Every row gives one point. To make a cloud, some directions were put in groups of two or more. Within a group, all points are equally far from the middle, so they leave a hole (a ring in 2 directions, a hollow ball in 3). The other directions are filled evenly. Then the cloud was stretched, turned, moved and blurred a little. Count the holes, and give their numbers of directions, smallest first.
In the rows, 128 means zero.

Cloud (19 x 3)
[[163 116  97]
 [114 167 130]
 [118  96 146]
 [183 148 149]
 [162 123  91]
 [165  98 164]
 [ 94 126 136]
 [115 166  82]
 [115 163 157]
 [ 94 139 136]
 [119 170 136]
 [177 118 137]
 [ 87 118 119]
 [ 95 120 139]
 [ 96 115 138]
 [109 151 165]
 [ 82 143  97]
 [104 154 143]
 [ 80 126 106]]
Holes: 1 (2)

Cloud (28 x 4)
[[148  94 127  78]
 [180  94 119 168]
 [ 79 141 154 110]
 [ 96 114 181 150]
 [131 148 138 115]
 [117 102 156  96]
 [106 141 117  89]
 [171 109 143 132]
 [ 91 108 122 151]
 [116 162 164 120]
 [105 100 157 169]
 [ 90 127 175 166]
 [105 138 143 148]
 [104 113 106 146]
 [109 122 129  90]
 [153  92 136 128]
 [121 104 137 138]
 [130 111  78 135]
 [105 101 177  79]
 [ 97 150 108  91]
 [151 162 102 159]
 [115  90 134 130]
 [115 110 157  66]
 [ 75 133 150 153]
 [117  94 152 150]
 [142  94  95 126]
 [152 157 167 138]
 [171 155 119 111]]
Holes: 0

Cloud (53 x 6)
[[145 185 134 151 125 118]
 [126 135 134 111  85  78]
 [127 154  97  90  98  95]
 [170 138 142 161 151 136]
 [170 102 117 134 119 148]
 [100 140 128 170 105 152]
 [154 120  80 124 121 101]
 [ 89 101 133 107 142 144]
 [ 75 134 164 157 147 115]
 [173 110 112 138 140 148]
 [ 80 121 146 130 173 118]
 [112 148 107 184 166 101]
 [ 91 100 130 150 105 118]
 [151 140 130 196 157 130]
 [144 119 157  97 116 143]
 [145 117 119 172 174 154]
 [137  90 131 109 101  99]
 [154 146  88  88 121 116]
 [ 79 146 133 153 168  98]
 [158 146  91 132 100  99]
 [139 168 153 153  90 133]
 [121 106 105 138 144 172]
 [104 162 161 152  98 140]
 [157 154 164 149 132 137]
 [101 154  76 147 126 124]
 [161 147  89 115  99 116]
 [113 117 163 194 144 134]
 [ 95 183 110 151 145 110]
 [ 96 164 146 116 100  84]
 [112 164 135 116  98  78]
 [ 87 132 115 162 134  90]
 [125 134  94 154 188 149]
 [153  97 123 153 152 157]
 [115 123 144 176 167 159]
 [107 141 165 123 144 153]
 [ 82 150 165 120 150 109]
 [102 166 107 158 180 125]
 [156 173 132 161 112 115]
 [152 110  78 143 156 144]
 [120 140 101 166 192 123]
 [139 146 129 163 151  79]
 [107 161  76 124 116 132]
 [152 160 141 153  84 128]
 [158 159 121 123 159 110]
 [136 133 139  97 119 160]
 [147 126  99  89 117  93]
 [ 89 122 162 182 131 126]
 [118 136  76 123 163 157]
 [158 164 112 154 100 107]
 [127 129 165 150 100  78]
 [ 93 155 109  98 100  96]
 [ 98 111 148 135 159 156]
 [ 89 153 169 156 117 137]]
Holes: 3 (2, 2, 2)

Cloud (55 x 6)
[[120  97 133  95 122  80]
 [138 101  90 124  98 129]
 [ 74 134  95 140 124 123]
 [123 150 126 129  87 130]
 [119 137 145 118 142  83]
 [139  92 140 125 156 158]
 [125 128 105 178 144 116]
 [141 118 161  84 116 126]
 [ 87 133  91 101 124 104]
 [169 136 106 149 128  82]
 [122 110  87 113 152  98]
 [147 117 155  85 114 109]
 [164 107 148 190 124 126]
 [106 146 165 114 120  95]
 [103 117 103  86 113 108]
 [145 122 155 159  85  68]
 [147 131 128 112 122 168]
 [126 106 154 155  88  65]
 [112  94 171 115 115 158]
 [138 117 189 157 115 101]
 [ 71 105 121 105 113  91]
 [138  81 148 136 137  88]
 [129 128 115 179 147 115]
 [124 113 159  81 116 108]
 [129  94 112 170  88 129]
 [128 115 189 147 107  90]
 [106 146 171 120 131 135]
 [174  89 171 146  98  83]
 [136 150 125 126 118  77]
 [201 107 121 153 129 101]
 [130 134  72 146 121 116]
 [128 134 127 129 172 155]
 [ 87 118 135  83 114  97]
 [122 144 160 155 102 151]
 [174 106 188 142  83 119]
 [167 144 156 142 104 149]
 [128 150 170 134 130 109]
 [167 109 169 100 111 125]
 [160 128 108 185 134 130]
 [168 103 175 112  89 117]
 [130 148 119 125 103 153]
 [ 92 138 173 112 112 104]
 [ 90  90  97 114 133 127]
 [140 139 112 138 108 160]
 [113 120 132  97 137  81]
 [142  94 174 122  71  96]
 [119  77 123 143 110 149]
 [128 107 121 107 150  86]
 [126 122  78 116 145  97]
 [152  96 131 163  84  68]
 [153 130 122 174 118 157]
 [110 116 178 139  73  96]
 [ 95 138  93 136 120  87]
 [142  74 127 153 130 148]
 [170 120  92 175 130 125]]
Holes: 2 (3, 3)

Cloud (72 x 8)
[[147 135 157 205 138 155 153 128]
 [147 184 128 163 132 112 132 139]
 [116 111 152 130 104 139 161 174]
 [160 144 123 180 116 135 157 193]
 [ 89 123 130 146  94 110 169 118]
 [114  93 129 194 129 100 139 165]
 [126  95 143 215 161 135 140 154]
 [102  89 144 103 157 172 151 171]
 [113 138 157 173 148 169 125 149]
 [157 153 135 215 127 127 130 180]
 [143 128 157 173  82 144 105 136]
 [141 143 178 159 112 122 143 156]
 [120 120 163 140  83 132 167  86]
 [151 147 144 157 118 106 128  84]
 [100 102 131 118 167 147 154 100]
 [164 101 165 134 110 154 141 129]
 [113 113 116 127 144 157 137  90]
 [161  90 120 138 136 166 159 134]
 [149 132 129 190  78 125 131 102]
 [110 130 117  88 126 154 148 188]
 [116 112 147 108 131 159  91 140]
 [116 157 153 151 107 155 128 172]
 [ 90 106 117 155 114 107 130 163]
 [ 97 135 140 113 118 162 153  87]
 [108 106 131 200 149 106 170 162]
 [ 80 133 127 138 118 116 174 119]
 [ 96 108 162 123 157 163 178 143]
 [130 163  92 123 110 159 145 160]
 [149 139 143 104 133 147 174 133]
 [ 92 119 134  87 116 132 153  86]
 [113 101 125 116 183 157 154 166]
 [152 140 140 216 133 152 153 140]
 [ 90 142 147 129 143 147 179 149]
 [133 117 102 149 171 150 123 193]
 [106  89 110 172 101 144 136 132]
 [128 134 152 149  66 108 151 110]
 [165 148 144 147  68 130 123 114]
 [138 106 173 162 147 150 184 120]
 [ 95  93 136 156 139 112 138 177]
 [155  78 153 142 113 118 130 122]
 [114 108  91 119 134 113 163 127]
 [147 107 120 144 105  85 140 151]
 [100  91 148 109 150 186 167 135]
 [158 131 157 177 149 120 132 112]
 [131 132 132 127 160 101 158 149]
 [ 97  94 105 171 105 138 136 131]
 [138 111  99 141 169 161 152 181]
 [149 167 149 176 125  99 165 122]
 [152 168 114 171 119 124 171 147]
 [120 153  89 125  97 114 141 127]
 [100  76 149 118 125 145 114 125]
 [130 122 150 177  78 130 119  97]
 [ 91 103 101 168 109 128 143 135]
 [130  92 177 147 119 111 139 136]
 [114  98 173 171 145 109 174 101]
 [122 123 163 205 141 131 130 115]
 [146 136 156 176  78 130 105 134]
 [124 168 114 115 121 148 122 194]
 [160 161 163 151 120 103 131 149]
 [149  88 156 190 135 126 114 143]
 [158 115 154 108  93 117 134 109]
 [128 179 122 146 142 153 127 152]
 [101 150 101 115  98 157 151 151]
 [130 110 124 131 141 128  97 116]
 [109 113 161 171 134  91 177 123]
 [ 87  99 109 120 157 156 184 152]
 [ 87 120 106 142 164 125 163 162]
 [117 163 102 123  88 116 111 121]
 [154 156 139 155 116 107  99 112]
 [116  71 160 160 120 117 141 102]
 [118 122 154 134  94 168 106 133]
 [114 116 127 154 160 169 100 175]]
Holes: 3 (2, 3, 3)

Cloud (93 x 9)
[[123 142 112 118 132 135 111 176 174]
 [182 132 153 155 127 131 110 144 116]
 [101 109 138 102 145 107 167 107 144]
 [142 140  88 104 119 110 159 111 132]
 [114 100 113  70 109 154 122  93 150]
 [165 154 110 111 119  96 131 121 107]
 [110 129  81  95 152 136  85 139 121]
 [144 115  48 113 135 146 120 124 161]
 [125 118 156 110 115 162 135 101 146]
 [122 102 155  92  96 154 120 114 173]
 [144 123 120 155 105 156 123 117 181]
 [153 156 107  91 134 156 155 142 185]
 [132 133 101 130 137 143 153  88 156]
 [111 185 175  98 142 126 200 109 107]
 [121 114 137 118 146 148 114  81 194]
 [137 148 204  84 140 130 140 166 125]
 [178 138 137 142 131 115 145 171 119]
 [100 106 174 115 110 169 124 106 181]
 [156 144 149 149 127 106 137 129 131]
 [175 116 129 143  88 167 118 122 125]
 [117 117  66 123 125 137 153 102 174]
 [118 113  91  99 106 113 126 130 190]
 [111 154 155 121 102 124 148 119 131]
 [163 114  74  84 141 134 129 151 176]
 [124  99 147 110 157 109 128 104 158]
 [112 139 142  84 152 140 152 133 118]
 [129 153 182 103 129 155 172 136  98]
 [130 140 210  98 147 108 139  96 164]
 [114 102 127 113 153 125 133  88 122]
 [100 110  94  61 151 131 167 130 122]
 [113 119  66  99 145 180 166 123 146]
 [117 121 106 134 150 160 153 127 105]
 [109 156 220  93 115 124 137 165 124]
 [150 111 149 117 115 128 102 133 175]
 [140 140 114 111  99 152 139 107 134]
 [155 151  98 124 131 194  92 172 150]
 [105 110 148  78  96 110 134  89 174]
 [118  97 147  63 107 120 173 131 144]
 [126 136 156 111 147 154 138  83 115]
 [149 105 168 125 122 177 138 111 118]
 [106 112 118 143 119 119 168 120 134]
 [158  91 112 147 119 163 156 107 141]
 [116 179 119 102 146 116 150 167 139]
 [129 124 126  98 182 156 181 139 133]
 [134 152 113  96 132 164 154 160 180]
 [ 92 142 178 111 114 154 141 112 155]
 [118 112 106  88 117 122 183 121  70]
 [105 127 138 150  98 118 129 114 110]
 [107 116  94 130 100 151 117 122 192]
 [102 124  99 115 175 153 128  69  98]
 [125 110  27 133 155  90 118 116 144]
 [144 117 107 122  96 134  89 151 179]
 [ 93  88 129 116 125 171 113 118 163]
 [124 115 174 142 138 134 185  75 129]
 [108 119  92  72 134 118 165 137  89]
 [116 123  82 138 156 130  78 118 134]
 [160 132 134 128 142 161 141 141 177]
 [111 127 131 101 130 158 151 178 152]
 [127 162 129 147 130 137 139 163 101]
 [149 104 147 119 143 125 166 117  96]
 [122 149 174  91 121 115 138  93 102]
 [108 128 152 134 114 155 165 104 145]
 [154 167 182 125 107 134 117 202 122]
 [106 134 114  72 178 124 174 114 114]
 [105  83  97  60 133 137 162 110 182]
 [109 180  69 145 121 129 139 133 146]
 [158 149 107  77 119 115 179 141 101]
 [149 135  80 152 123 123 142 102 157]
 [137 129  93  84 125 113 148 154  78]
 [129 168 135 131 113 135  87 106 202]
 [153 130 138 132 126 108 128 127 149]
 [126  81 109 124 101 154 163  79 123]
 [137 128  68 133 181 153 155 121 120]
 [110 129 186  91 120 146 179 143 149]
 [113 137  91 124 134 142 137  76 168]
 [122 160  91 103 173 104 135 176  98]
 [134 159 162 135 146 113 106 155 166]
 [136 133 179  99 113 134 157 141 128]
 [133 141 129  98 124 152 110 180 164]
 [130 138  54 127 121 165 133 126 168]
 [182 134  92 128 133 108 160 131 111]
 [139  90  90  94 138 111 159 124 169]
 [151 116 129 124 152 132 120 126 187]
 [128 170 117  92 172 141 151 103 157]
 [137 132  89 125  99 157 102 114 181]
 [145 147 161  95 150 139 187 172 114]
 [171 139 130 134 140  94 137 159  99]
 [123 101 185 142 111 145 173 133 129]
 [150 125 125 141 159 151 130 145 117]
 [ 90 110 178 142 128 138 156 121 140]
 [127 100 138 107 128 150 174 134 200]
 [147 166 141 123 161  98 168 163  73]
 [143 147 111 104 104 161 120 100 179]]
Holes: 0

Cloud (94 x 9)
[[ 96 179 153 167 142 122 154 119 131]
 [149  88 163 160 139 150 125 111 131]
 [129  96 190 122 134 180 119 112 111]
 [134 129 155 191  91 116 125 139 140]
 [109 126 141 136 112 107 147 172 132]
 [140 119 101 194 107  88 129 105 155]
 [ 97  92 117 169 113 145 108 104 150]
 [113 101 131  71 126 158 162  92 100]
 [154 124 164  77 114 137  86 146 144]
 [180  86 148 120 148  78 105 152 132]
 [107 137 118 159 101  77 111 123 185]
 [177  92 141 176 141 107 109 118 178]
 [142 130 152 183 131  83 107 133 153]
 [126 141 118  97 141 108  82 125 142]
 [111 133 132 156  87 139 134 164 115]
 [155  48 152 136  93 116 103 121 146]
 [143 114 112 167 106  75 125 142 147]
 [120  76 152 125 105 109 165 121 110]
 [154 103  96 136 159 119 100 117 118]
 [155  84 163 141 100 112 103 118 165]
 [139 149  96 117 110 139  98 134 120]
 [137 133 116 125 162 109 140  81 122]
 [ 97 130 117 130 122 149 148  94 174]
 [137 125 174  73 125 138 167 122  89]
 [121 133 139 196 111 134 160 119 130]
 [ 91 117 156 108  85 122 138 123  84]
 [ 80 110 151  95 109 143 157 100 135]
 [162  95  91 129 133 105 149 123 153]
 [126  76 185 135 100 134 163 115 163]
 [151 106 145 118  95 117  78 168 137]
 [ 96 104 178 141 131  88 113 143 147]
 [140  75 170 204 144 144 116 104 156]
 [117 155 135 120 130 125 122  98 101]
 [ 99 124 102 180  96 129 158  91 165]
 [ 98  51 166  87 114 136 110 150 127]
 [124  97 109 149  82  96 139 110 145]
 [123  64 161 127 147 120 118  96 137]
 [ 98 120 155 134 110  71  83 147 179]
 [145 152 117 185 128 100 107 104 143]
 [113 140 162 138 106  62 129 127 165]
 [107  75 115 143  92 121 122 120 139]
 [ 99  87 144  92 100 133  99  95 122]
 [170  78 123 115 116 113 108 107 176]
 [150  69 124 166 151 115 110 149 152]
 [123 126 101 105 140  87 127 156 127]
 [128 158 152 137 156  92 140 121 116]
 [114 105 122 156 163  99 124 136 195]
 [117  96 117 132 112 102 126 121 201]
 [115 140 114 194 132  93 140 120 154]
 [141 153 160 159 106 151 114 116 109]
 [114  82 132 148  84 160 149 106 113]
 [122 119 111 167 116  75 101 144 160]
 [127 144 175 118 118 118  98 121 143]
 [149  97 167 117 139 145 118 135 134]
 [130 137 149 205  99 126  94 152 184]
 [149 157 149 162 141 121 144 151 140]
 [ 50 123 119  93 103 162 135 117 121]
 [ 96 142 132 133  92 121 137  94 161]
 [136 129 119  97  93 130  75 125 148]
 [116  76 132 159 126 142 139 150 151]
 [146  82 178 163 109  67 104 141 161]
 [101  92 149 140 114 160 166 127 112]
 [100 129 168  96 135 153 134 150 114]
 [124  87 138  57 135 157 106  97  90]
 [123  89 157 172 116  89 105  98 187]
 [ 63 119 147 124 120 166 133 103 168]
 [ 87  80 134 118  96 134 109  99 152]
 [141 134 158 195 112 105  96 117 169]
 [124 122 188 128 137 179 133 123 124]
 [112 142 116  93 124 125  76 118 119]
 [ 97 172 155 173 100 144 160 149 116]
 [129  81 145  86 125 138 118  91 113]
 [ 58  91 120 101 108  88 146 107 137]
 [ 98 131 189 139 128 115  91 129 149]
 [ 99 107 118  86 136 121 164 125 139]
 [111 141 122 114 160 109 130 132 143]
 [145  82 115  78 132  92 146 163 139]
 [127  88 162 120 153 111 102 113 120]
 [146  70 148  90 149  86 103 136 160]
 [137  68 117 131 151 154 108 118 123]
 [130 111 144 103  88 115 137 120 133]
 [102 105 143 117  74  92 120 109  97]
 [ 97 169 112 175 115 144 142 134 140]
 [ 93 151 153 160 112 105 128 106 161]
 [115  91 165 176 136 130 133  92 145]
 [ 98 143 101  95 154 104 146 136 139]
 [144 142 100 131 140 110 115 110 182]
 [120  92 126 100 100 106 129  86 157]
 [ 95 152 170 110  96 137 139 122 102]
 [ 99  85 153 137 118  93 160 136 193]
 [131 155 118 161 107 121 137 119 134]
 [155 103 121 103 110  97 144 128 166]
 [100  82 145 101 102 174 162 103  73]
 [121  81 138 144 120  89  96 166 145]]
Holes: 0

Cloud (93 x 9)
[[ 60 182 144 114 110 168 140  98 117]
 [137 155 105 165 125 179  94  96 106]
 [137  98 155 102 121 140 148 176 181]
 [122 147 135 162 114 121 155  93  77]
 [ 98  85 143  81 116 145 114 170 183]
 [164  88 118 120 126 148 171 144 130]
 [112 121 109 146 159 157 127 142 155]
 [137 129  88 151 126 119 137 156  92]
 [ 66 141 146 118  94 178 143  95 147]
 [ 92 112 114 117 113  97 158 142 120]
 [105 131 173 136 129 144 131  81  90]
 [ 91 156 145 147  85 120 109 111 123]
 [130 102 125 110 114 104 102 166 110]
 [ 73 161 116 147 129 137 116 109  71]
 [131 106 162  93 123 160 123 120 137]
 [134 112 143 118 161 124 133  98  88]
 [128 129 144 135 116 107 131  75  65]
 [158  82 154 104 134 172 145 161 156]
 [151 140 161 146 109 119 162  94  76]
 [ 93 148 131 156 130 209 124 103 148]
 [104  86  86 155 138 123 115 140 123]
 [170 134 141 143 145 131 134  82  56]
 [ 97 161 121 113 113 140 133  89 127]
 [106  77 121 126 128 133 102 172 173]
 [123  97  73 152 141  97 111 130 100]
 [117 132 142 104  76  96 101 126 111]
 [168 115 166 116 117  97 174 137 117]
 [ 74 159 123 144 104  97 124  96  93]
 [142  96  91 156 117 121  99 128 152]
 [160 102 163 118 140 131 147 113 146]
 [140 160 125 158 119 115 125 125 100]
 [ 70 115 106 125  90 120 121 153 113]
 [127 151 197 116 125 182 161 136 154]
 [143  87  94 105 137 152 143 138 120]
 [102 130 114 109 104  64 114 147 113]
 [ 90 112 145 121 112 135 129 120  75]
 [118 116 145  98 104  94 143 120  71]
 [115 105 173  85 146 135 164 180 154]
 [ 55 131 139  80 118 149 110 143 165]
 [136 109 169 138 105 115 170 133 108]
 [103 171 156 102  88 136 125 124 122]
 [150  97 133 136 156 154 168 123 131]
 [114 110 109 112 154 151 155 138 121]
 [125  88 136 116 160 103 140 111 107]
 [170 131 166 131  96 151 144 128  90]
 [ 55 158 136 107  76 152 132 108 122]
 [101 107 118 130 104  70 119 165 136]
 [134 109 135 145 152 199 169 135 134]
 [153 157 161 128  92 148 139 134 123]
 [134  87 100 140 140 139 104 168 157]
 [103 144 139 122  77 149 148  97  94]
 [ 83 150 109 107  81  75 111 106 103]
 [170 123 101 177 170 151 140  97  79]
 [112  93 170  86 137 143 157 187 169]
 [148 113 139 111 113 168 116 138 168]
 [104 130 168 120 102 114 130  89  77]
 [172  99 154 148 124 110 152 141 100]
 [ 81 131 177  67 100 114 138 156 134]
 [112 122 106 160  99  93  99 104 130]
 [145  88 116 108 126 148 166 152 125]
 [135 134 178  88 116  92 161 119 126]
 [ 96 117 118 115 117 175 155 155 131]
 [ 58 171 144 114  81 147 132  97 129]
 [161  77  94 123 161 144 138 136 103]
 [134 104 103 160 115 154 136 141  83]
 [ 98 154 126 130 139 146 147 124 141]
 [131 136 188 104  93 169 157 147 129]
 [113 144 104 111 128 119 120  97 137]
 [123 133 112 165  91 109 129  86  91]
 [132 134 173 115 151 166 143  89 109]
 [140  93 143 105 117 140 121  98 113]
 [131  88  89 163 110 130 123 135 102]
 [153 147 107 169 144 201 117 109 133]
 [ 73 161 151  96 137 184 118 133 146]
 [ 83 134 169 103  91 156 129 133 188]
 [102 139 190 118  83 150 144 150 144]
 [146 123 127 100 154 134 168 122  94]
 [126 165 153 133 132 194 166  83 103]
 [ 86 168 122 117  89 126 112 118  98]
 [146 100 176 118 146 186 172 158 152]
 [102 131 105 141 173 160 132 115 111]
 [118 141 179  93 100  93 148 110  90]
 [165 120 171 108 104 164 161 158 141]
 [ 82 138 126 122 124 125 112  97 162]
 [131 141 127 108 117 121 119 106 156]
 [ 66 125 156  68 116  97 131 158 161]
 [116 112 180 123 133 143 139  94 138]
 [158 122  90 176 168 180 134 121 117]
 [141 118 168 114  81 132 140 154 131]
 [109 145 148 174 131 148 144  82  76]
 [157 134  99 157 115 137 138 162 114]
 [112 127 169 114 117 137 119 119  87]
 [103 103  80 127 116 103  86 142 111]]
Holes: 3 (2, 2, 3)

Cloud (99 x 9)
[[130  90 105 130 141 153 119 127 108]
 [151 131 141 138 171 127 112 163  63]
 [ 85 110 135 137 102 125 169 110 109]
 [107  78 133 116 149 102 132 114 151]
 [129 146 127 100  85 165 139 142 114]
 [143 120 125 153 154 113 118 147  62]
 [179 143 105 114 121 108 142  85 139]
 [ 93 148 102 119 151 107 128 140  67]
 [113 129 117 101 173 151 157 143 139]
 [117 128 129 160 118 114 112 136 162]
 [129 104  59  89 171  93 153 120 125]
 [163 140 172 171 117 114 154 133 101]
 [153 142 182 121 137  92 149 135 112]
 [114  98 134 107 165  95 151  98 146]
 [141 141  89 104 120 158 147  98 130]
 [ 81  90 101 161 105 135 123 113 100]
 [138  97 182 141 125  98 145  91  83]
 [131 100  79  98 125  83 127 126  95]
 [ 88  72  79 126 145 105 150 115  90]
 [108 108 105 106 157 124 114  98  98]
 [173 117  91 135 142 132 145 103 139]
 [111 142 116 147 154 141 126 155  58]
 [ 82 117 104 101  83  96 139 165 119]
 [ 82  99 106  99 165 130 160 159  93]
 [141 121 146 154  98 121 163 147 187]
 [129 127 116 127 125 145 134 156  59]
 [143 154 102 154  94 160 123 124 106]
 [133 116  89 146 127 146 116  89  92]
 [170 139 118 114 171 132 150  91 109]
 [129 128 170 115 153 142 171 143 138]
 [ 97  87 125 152  92  91 147 125 112]
 [139  77  71 126 119  97 138 122 131]
 [ 74  82 112 133 109 137 168 139 116]
 [119 132 138 171 145 114 167  80 150]
 [117 128  63 117  86 124 124 125 125]
 [157 162 170 165  79 153 114 145 108]
 [133 122  91 122  98 159 178 130  98]
 [154 124  69  83 140 132 148 125 147]
 [134  83 145 147 110  72 143  60 122]
 [ 97 106 125  89 110 106 125 104 146]
 [ 97  99 105 116 180 116 169 141 145]
 [127 103 140 128 132  91 163 169 135]
 [128 106  98 158 178  93 146  82  92]
 [ 89 116 126 129  94  90 144 135 106]
 [115 125  85 108  93 105 127 137 167]
 [119  83 156 124 110 129 123 121 112]
 [111 159  91  89 141 160 148 134 127]
 [156 143  88 109 124 122 180 136 166]
 [144  96 139 120 121 133 154  88 152]
 [113  92 124 159 117  91  95 112 125]
 [104 141  77 111  91 126  98 134  70]
 [115 126 112 149 146 143 129 152  55]
 [112 112 142 176  99  99 145 129 105]
 [127 130  88  77 164 129 128 101 106]
 [131 131  81 125 157 159 173 121 147]
 [100 134 118 142 119 108 124 165  88]
 [114 125 135 134 115 179 165 153 122]
 [104 145 110 108 158 131 126 102 127]
 [141 148  84  86 142 126 160 164 149]
 [134 118 165 107 152 145 154 174  92]
 [150 147 119  99 108 165 161 142 150]
 [ 76  92  55  92 124 121 154 135  85]
 [123  98 141 151  86 154 178 103 163]
 [147 105 164 148  86 134 138 117  90]
 [ 85  99  77  90 136 105 124  91  85]
 [104 124 155 131  84 140 125 110 122]
 [119  89 145 144 141  90 115 118 154]
 [107 108 131 113 160 100 162 126 168]
 [130 105 112 130  96 172 173 149 112]
 [ 88 114  88  93 166 137 177 156 115]
 [150 149 171 150  90 118 153  89 159]
 [137 136 200 155 152 126 140 120 140]
 [109 138  65 131 118 150 154  99 137]
 [149 141 196 165 117 108 151 130 112]
 [116 127 106 153 115 133  89 133  45]
 [136 105 125 108 146 133 113 166  63]
 [139 140 113 136 101 167 131 101 106]
 [106 130  75 122 139 111 186 116 155]
 [118 131 135 129 134  83 195  76 137]
 [104 161  85 123  84 113 138 123 112]
 [ 93 107 147 179 105 131 165 110 117]
 [ 88 122  63 115 123 133 177 148 126]
 [157 122 117 166  84 164 144 115 108]
 [123 136 130 138  76 121 131 162 154]
 [112 150  89  95 176 129 160 120 101]
 [108 104 106 148 102  87 133 120  87]
 [127 111  64 150 129 145 159 125 168]
 [151 101 122 108 165 118 166  69  98]
 [ 97 122  81 156 101 149 114 125 106]
 [127  98 146 146 150 137 191 113 183]
 [157 141 176 168  96 158 174 112 126]
 [160 126 113 110 159 111 146 160 146]
 [185 108 147 154 132 112 122 115 133]
 [ 85 134 104 120 154 124 143 134  69]
 [146  94  80  97 114 141 156 104 121]
 [139 138 167 132 123 116 190  94 155]
 [145 119 161 150  71 104 133 104  93]
 [152 121 132 142  90  95 147  82 171]
 [ 88 104 138 148  94  87 114 113  86]]
Holes: 2 (3, 3)
